Every row gives one point. The points of each table are mixes of a few directions, plus a little noise. Count the directions of each table, and those that both share. Where both have some left over, give the other angles between the two spaces (their principal angles), to ten degrees, smallest first.

First, 5 rows:
[[  4  -3   3]
 [-21  11 -14]
 [ 68 -36  42]
 [ 25 -12  16]
 [-75  41 -47]]
Second (5 x 3):
[[ 29  13 -34]
 [-29  32 -49]
 [  1  -8  15]
 [ 24  10 -26]
 [-25 -47  93]]
Directions: first 1, second 2, shared 1

First (9 x 6):
[[ 18 -13 -22  11 -23 -22]
 [ 38 -27 -33 -21   4  31]
 [-28  66  60  13  29 -18]
 [-16  37  33  10  13 -14]
 [ 45 -62 -60 -29  -9  43]
 [-56  59  63  26  11 -36]
 [-13 -29 -16  -1 -16   3]
 [-43   5  23   1   6   4]
 [ 55 -35 -50 -10 -15   9]]
Second (7 x 6):
[[ 15   2  15  13  -1 -45]
 [ 30   5  32  29  -1 -95]
 [-26  -4 -29 -25   1  87]
 [ 27   4  28  27   0 -87]
 [-16  -2 -17 -15   1  50]
 [-21  -3 -23 -21   2  70]
 [ -6  -2  -7  -6  -1  22]]
Directions: first 3, second 1, shared 0; angles 30

First:
[[-20  -7  19  13  -7 -18   1  21 -30]
 [-47  21  30 -43  -9   3 -18 -32  58]
 [-52  -7  41  11  -8 -29  -5  26 -39]
 [ -5   5  17  -9 -31  -9   0   7  20]
 [ 10 -11  -4  22   1  -9   7  21 -35]
 [-17  -5 -22  10  71  17  -9 -24 -37]
 [  5 -10 -12  19  22   0   3   8 -36]
 [  4   0  14  -1 -34 -12   4  16   9]
 [ 95  -5 -30  11 -65   3  26  28  30]
 [ 27  18 -53 -34  59  54 -11 -72  59]]
Second:
[[ 16  33  28  12  29  31   2 -17 -45]
 [-12  21  54   5   4   1 -20 -22  25]
 [ 44  -9 -11  57  37  -6 -22 -18  -1]
 [ -8 -50 -70 -14 -25 -26  22  44   0]
 [-33  -1  83 -31 -38  -1  13  23  33]
 [ 22   4 -41 -17 -14  10   9  -5  15]
 [-36  12  37  17  22 -14 -28 -21  -4]
 [  6 -10 -80 -30 -15   6  26  17 -22]]
Directions: first 3, second 5, shared 2; angles 40

First, 9 rows:
[[ 11  -3 -10  -4  -5 -18 -21  17 -10  15  -1 -26]
 [ 12 -25  -4 -15   8  -2 -25  12  17   6  39 -16]
 [-20   4  45   4  29 -20  15  -6  11  28 -33  21]
 [ -3   1  19  -9  13  -4  -1  -5   7  12  -5   5]
 [ 23 -30 -12   2 -19  16  -6   1 -17 -26  17  -9]
 [ 11 -28  10   1   3 -14 -11  13  -6   9   0 -12]
 [-21  95  16 -35   4  36  27 -61  -4  -1 -42  40]
 [-43   0 -51  80 -19  -6  50  30  19 -36   5  21]
 [ 31 -15 -13 -23 -14  12 -28   0 -17  -8  21 -24]]
Second:
[[ -1 -10 -11  -1   0   3   8 -26  33 -13  21 -25]
 [ -2 -17  28   3  49  28 -21  -4  -2 -54 -61  21]
 [-30 -17   5  18 -24 -12  -1  36  -7  38   5   8]
 [ 24  20 -21  16  16  -5  10 -45  48 -10  22 -35]
 [ 19  20  35  -7  32   8 -21  28 -29  -5 -40  28]
 [-33  -1  -6   8 -28  -9   1   4 -15   1  25  26]
 [  0   1  21 -33 -28 -10   1  47 -27  47  28   3]
 [ 22   4 -48  -3 -16  -5  22 -39   0  -3   2 -28]]
Directions: first 5, second 6, shared 0; angles 30, 30, 40, 50, 60

First:
[[ 28 -34 -27  27   3  -8 -20  38 -14  21  29  28   5 -36 -22  42  -3 -14]
 [-28  30 -33  16 -36  24  -4  48   5  -4 -29 -25  19   5  32  11  59  12]
 [-12 -27  20 -51  32  -1   8 -48  27 -17   5  25 -29  44   1 -34 -64 -26]
 [-14  26  19 -27 -18  22   2 -30  20 -21 -31  -4   8  39  18 -40 -46   9]
 [  1 -24  25 -30  30  -5  11 -69  27 -10   7  10 -17  26  -1 -38 -58 -12]
 [-11 -10   7 -26  13  -3   8 -14   1  -7   4   7 -21  20   3  -9 -11 -14]
 [ 17 -43 -14  -8  12 -13  -5  13 -24  12  36  30 -27 -12 -13  30 -15 -30]
 [ 21  -4  22  -8   4 -25  10  -6 -51  10  26   2 -26 -17 -21  18   5  -4]
 [  3  13 -16  40 -31  10   4 -15   0   9  -8 -40  26 -24  25  -1  38  23]
 [ -3  41   0  11 -26  16 -14  38   4  -6 -31  -1  32   1  -3   0  -1  22]
 [ -2  31  -5  56  17 -19   2  43   5  15  -7 -32  31 -46 -22  22  95  34]]
Second:
[[  7  16  17 -14 -37  11   8 -34 -26  -6  -8 -13  -5  13  19 -17 -30   8]
 [ 13  31  31 -30 -73  22  14 -68 -52 -12 -15 -26  -8  25  39 -32 -62  13]
 [ 12  27  26 -25 -61  19  12 -58 -44 -10 -13 -22  -8  21  32 -27 -51  11]
 [  3   7   7  -7 -17   6   3 -17 -12  -3  -5  -7  -3   6  10  -9 -15   3]
 [-10 -24 -24  22  54 -17 -10  51  40   9  11  19   6 -20 -29  25  46 -10]
 [-10 -21 -21  19  50 -15 -10  47  36   8  11  17   6 -18 -27  21  42  -9]
 [ -8 -19 -19  18  44 -14  -9  42  32   7   9  16   6 -15 -24  19  37  -9]
 [ -8 -16 -17  15  40 -12  -8  37  28   7   8  14   6 -14 -21  17  33  -6]]
Directions: first 6, second 1, shared 1

First, 8 rows:
[[-12   2  14  22   9  -6 -15  19 -10   8  -7  -7 -16 -10  -7   0 -16   1
   -8  11  -2   2  -4  -2]
 [-49   9  58  95  39 -24 -62  79 -42  33 -29 -30 -69 -43 -31  -2 -66   4
  -34  48  -8   9 -17  -9]
 [  7  -1  -8 -13  -5   3   8 -11   6  -4   4   4   9   6   4   0   9  -1
    5  -7   1  -1   2   1]
 [ 46  -8 -54 -88 -36  22  58 -73  39 -30  27  28  64  40  29   1  61  -4
   31 -44   8  -9  15   8]
 [ 18  -3 -21 -34 -14   9  23 -29  15 -12  11  11  25  16  11   1  24  -1
   12 -17   3  -3   6   3]
 [-32   6  38  62  25 -15 -41  52 -28  21 -19 -19 -45 -28 -20  -1 -43   3
  -22  31  -5   6 -11  -6]
 [ 39  -7 -45 -74 -30  19  49 -62  33 -26  23  23  54  34  24   1  52  -3
   26 -37   6  -7  13   7]
 [-16   3  18  30  12  -7 -20  25 -13  10  -9  -9 -22 -14 -10   0 -21   1
  -11  15  -3   3  -5  -3]]
Second:
[[-32  11  20 -32 -32  31   1 -17   5 -10 -23  -2  56  -3  30 -28 -17 -12
   44 -60  68 -22 -18  -8]
 [ 20  -1  31   9   5  -8   0  25  15  15   5  -4 -40 -21 -10  20  -4   8
  -14  23 -28  27  32 -19]
 [ 30   7  -2  -8 -15 -26  21 -10  19   4  18  13  12  -2 -12   5  10  11
   15   7  -9  25   4  -2]
 [-59 -21 -23  45  47  29 -49  21 -49 -10 -24 -28 -34  20   7 -11 -15 -21
  -50  12  -5 -57 -19  23]
 [ 23 -16   9   0   5   0   7   7  22   1  11  -8 -31   0  -2  18  12  -1
  -21  11 -34   7  41 -10]
 [ 19  37 -51 -35  22  21  10  -7 -52  12   1  46 -16 -11  -3  22  28  28
   -4  51  -9  32 -48  16]
 [-60 -10  53  48  20  26 -52  48 -19   8 -38 -41 -36 -20   8 -13 -50 -19
  -23 -10  19 -32   8 -15]
 [ 66  26 -30 -31 -12 -38  43 -21   9  11  34  46   7  -7 -24  24  34  32
   19  39 -28  62 -11   5]
 [-25 -29 -40 -21  17  53 -10 -23 -12 -27  -9 -15   1  38  32  -5  23 -26
  -28 -25   1 -60  10  16]
 [ 18  -2  33  27 -57 -89  29 -23  63  -6  27  -6  81   6 -26 -33 -23   0
   62 -47  27  19   1  -5]]
Directions: first 1, second 5, shared 1

First (9 x 32):
[[-17 -69   7 -21  15 -13 -22  50  62 -33  -8  13  21  11  -9  14  24  -1
  -13 -39   2 -51  74  36  -8 -48 -13  -1  -8 -59  27   7]
 [ 20  28   8   6   8  -3  16 -22 -12  -4   6   7  -5 -19  11   9   2  -6
   32 -25   5 -18 -19 -17   8   1  -9 -22   2  18  -2  -2]
 [  9   5  19   0   2  -2 -21   9  15 -14  10 -38 -19   1 -12  22  13  -2
   58   2 -30 -25  35  -1 -12 -16  30 -32  28  16 -14 -20]
 [ -7  -7 -10  -1  -2   1   0   4   2   2  -7  12   4   2   2  -6  -6   4
  -29   3  10   3  -4   3   2   2  -8  16  -7 -11  10   5]
 [-21  25 -18  11  -5  31 -38   3   9   1 -36  39 -23  19   6  15 -27   3
  -95  20  46 -64 -14 -47 -20   9  31  51  14  31  23 -12]
 [-11 -23   0   3  15  -4  -7 -17   1  19 -11 -26  -8   1 -23 -12   5  11
   -9  17 -21  37   8  27  -8 -11 -22 -13 -12 -35  15  -2]
 [ 23  59 -26  18 -19  -9  29 -32 -50  23   3 -20 -29 -30  12 -17 -26  24
   14  33 -14  55 -52 -11  22  38 -10  -5   9  15  -2  -2]
 [ -1 -13  11   5  32  -1  20 -51 -15  26  -8   5  12 -11 -12 -17   9  -8
   -4 -19   2  35 -29  14   1  -7 -51 -23 -35 -24  14  10]
 [  5  -5   9 -22 -47   0  23  54 -13 -20  51   8  47  25  24  -8   6 -25
   46   8  -1  27  -1  -3  15  32  51  30   8  50 -69  16]]
Second, 10 rows:
[[ 14  11  15   1  15 -12  51 -56 -27   1  27  19  25 -25   4  -4  14  -8
   28 -49  10  19 -48  11  -3   8 -45 -32 -32  -5  -5  19]
 [-17 -26  15 -14 -12  15 -10  31  11  -9  16  14  33  36   1   0   9 -26
   -6   4  12  -5  12  -4 -10   5  35  26  -3  26 -33   6]
 [-12 -13  -9   4  11 -18  10 -32   7  -7   0  -6 -10 -20 -19   8   4  30
  -28 -19  -5   3   2  40 -28 -14 -41 -21 -16 -59  37   5]
 [ 35  56 -33  24   3  -6 -25  10  -8  22 -51 -37 -75 -35  13  -6 -32  30
   15  45 -26  -7  12 -34  48  -3   0 -10  41   3  38 -30]
 [-11  24  41   7  18  41  -3 -58 -22  14  11  29  19  26  -7  15   9 -45
   -5 -16  36 -29 -54 -47 -37  13  26  -3 -10  77 -36  -6]
 [-19 -64   8 -30 -21 -15  26  44  17 -27  43  19  66  23   2 -10  23 -14
    5 -24   4  27  24  48  -4   1  -1  20 -26 -28 -30  32]
 [ 22   1 -27  -4 -22 -14 -12  67   9   1 -16 -22 -18  -8  21 -16 -15  13
   27  35 -25  17  39  -5  55   1  14  17  27  -8   3  -4]
 [-19   1  -5   8   6  14 -39  -3  16   3 -23 -12 -28  14 -18  14  -8  11
  -42  25   1 -27  16  -8 -28  -9  21  10  15  -1  18 -17]
 [ 30  14 -25   3  -9 -26  16  26  -5   3 -10 -19 -20 -33  20 -16 -12  22
   35   8 -24  24  13   7  51   0 -22 -10  11 -25  16   1]
 [-22  -5  19   3  11  21 -13 -31   2   1   2  12   7  22 -18  14   7 -13
  -30  -7  18 -23 -15  -7 -42  -1  14   3  -8  19  -7  -5]]
Directions: first 6, second 4, shared 3; angles 40

First (9 x 32):
[[-23 -24 -11  20  41  17  22  33  16 -19  46 -20 -42 -58  -3 -29   8 -28
  -18  22   5   5 -17 -20  18   1 -21   7  65  28  26  51]
 [ 39   9  -5 -31 -47  27 -21  47 -67  13 -16  18  65  49  17  19  44  10
    2  24  -7 -36 -12   6   4  18  22  17  -9   7   3  13]
 [-27 -22  -9 -15  10 -33  39 -30  32 -42   9   7 -16  -2  14   1  -3  24
   27 -10  26  46  22   0 -18 -33 -30   2 -40 -55 -32 -19]
 [ 20  18  -1 -15 -46   2   0  19 -54  17 -26  27  41  47   2   8  39   6
   -2  -5 -22 -31 -14   0   1  36  36   6 -18 -11   3  10]
 [ 42   9   8  -1  -6  42 -64  24 -19  31  -6 -20  35  11   3  17 -19  -7
  -12  29  -3 -32  -1  12  10  -9   1  -1  20  62  15 -12]
 [-32 -24 -27   6 -10 -42  17 -15  14 -21 -19  13  -2  35  26  -2  17 -11
  -14  -3  -9  13   6 -23   5  -4   9 -12 -22 -38 -19 -40]
 [ -6 -46 -33 -16  11   9  30 -38  26 -42  79 -24 -50 -38  16  16 -14  60
   17 -20  34  51   8   2 -58 -58 -87 -20  -2 -14 -25  82]
 [ 10  79  90  35  54   5 -35   5  34  56 -58  -5   1 -48 -65 -30 -60 -56
   12  -1  -7 -25   9  31  54  40  63  29  17  39  40 -77]
 [-23  -1 -10  20  -5 -32  14 -46  19   5  -9   4 -33   8  -7  -2 -10   3
  -13 -37 -17  12   2 -11 -14   7   7 -27 -13 -22  -9  -6]]
Second (9 x 32):
[[ 10  -3 -10  -4 -17   0 -19 -10  -6   8  -7  -2  13  26  11  16  -5  10
   -7  -1  -6  -6   4   0 -10  -7  -2 -13 -13   5  -9 -11]
 [ 12 -28 -21  -2  -3   5 -62  36  -1  -2 -36 -12  55  53  52  16  -2 -38
  -34  66  -3 -20  11 -17  37 -29   8  -3   6  34  -7 -95]
 [-37  21  25  33  41  -6  50   9  18   2  20   3 -61 -72 -49 -49   5 -34
   -1 -22  -9   3 -22  -8  21  46  23  15  49   0  37  53]
 [ 48 -12 -27 -44 -61  17 -28 -29 -39   3  10   3  46  61  30  56   3  74
   17 -14  10   3  13  20 -58 -36 -38 -23 -55 -12 -39  19]
 [-36  24  41   3  44 -21  78 -11  35 -24  17  14 -52 -77 -47 -38  -4   1
   46 -33  24  36   1  15   3  19  -1  34  -4 -50   6  31]
 [ 13 -18 -18  -5 -10  17 -32  30 -17   1  -3  -8  30  25  28   9  11 -13
  -21  38  -5 -19  -3 -11  14 -11  -1  -3  16  28   4 -16]
 [ 19   9  -9  -8 -35   4  -1 -40 -20  17  14   2  -8  17 -11  21  -3  46
    5 -44  -9  -1  -3  12 -45   4 -11 -25 -22  -7 -10  51]
 [ 28 -30 -24 -26 -18  33 -29  47 -35 -12  11  -7  48  29  40  19  26   4
  -10  51  10 -15  -1  -7   5 -24 -19   8  12  27  -4   2]
 [-59  37  44  50  59 -49  45 -33  65   8 -25   8 -69 -62 -55 -49 -31 -49
    3 -40 -12  19   1  -3  32  39  42   8  13 -26  22 -33]]
Directions: first 6, second 4, shared 4
